Every row gives one point. The last column is the point's height on a tilted bowl or saddle (a function of degree 2), plus a little noise. Count its main directions that bend up, bend down and stay straight.

Points, 17 rows:
[[-12.2  22.9 -14.1 -12.3]
 [ -2.2  10.1  -6.2  -0.5]
 [ -6.3   7.7 -25.4   1.6]
 [ -8.6 -15.4   6.4  -2.3]
 [  5.1  10.3 -16.9   5.5]
 [ 20.7  -7.3  15.7  -9.0]
 [ -3.2  -7.0  25.8  -6.3]
 [-15.0  -6.7  13.5 -11.7]
 [ -9.1  15.0  38.7 -18.6]
 [ 22.0  20.7  40.1 -17.8]
 [ -0.8  23.2 -20.1   0.5]
 [-28.4   1.3   2.7 -32.9]
 [-36.3 -26.8  37.6 -40.7]
 [ 21.8  -6.7   2.9  -4.9]
 [-37.1  -2.6  -2.6 -48.8]
 [ -1.8   3.0   0.3  -0.4]
 [ 14.5  39.3 -36.9   9.1]]
Directions: 0 up, 1 down, 2 straight

Points:
[[ -8.7   0.1  14.1  -9.6  12.6]
 [ -6.0   4.5 -21.4  46.1  27.7]
 [  1.8 -32.8 -35.9  15.1  28.3]
 [ -9.2 -32.3 -56.4 -21.9  30.9]
 [-10.5  -3.9 -15.1 -33.8  13.4]
 [-24.9   9.1 -15.3  40.4  21.9]
 [  7.9  36.7   2.0  -1.9  18.9]
 [  7.8  -2.7  -7.5  19.1  13.0]
 [ 16.6  -0.1   6.1  16.5  14.0]
 [  1.6  19.6  10.7  11.0  16.0]
 [  8.6  -9.2  24.9 -25.6  20.3]
 [  5.5 -14.2  47.7  14.0  27.7]
 [-13.5  13.4   5.0 -20.8  15.8]
 [-12.2 -38.1 -32.4 -10.9  30.0]
 [-10.2   7.0 -11.8   5.5  12.2]
 [-19.9   9.9   7.1   3.6  12.6]
 [-36.6   8.7  19.8  19.4   5.7]
 [ -4.4  21.5   3.9  37.4  23.8]
 [ -4.9 -11.0   8.6  17.5  12.4]
 [ -6.1  -6.0 -20.7  23.1  16.7]
 [  8.3   5.0   8.3  24.1  15.8]
 [  6.6  -6.8 -10.7 -11.3   6.1]
 [-29.5  16.7  16.5  -7.8  18.3]
 [ 15.5 -19.2 -17.6   5.4  12.5]
 [-20.5  24.7 -19.3 -23.4  23.7]]
Directions: 3 up, 1 down, 0 straight
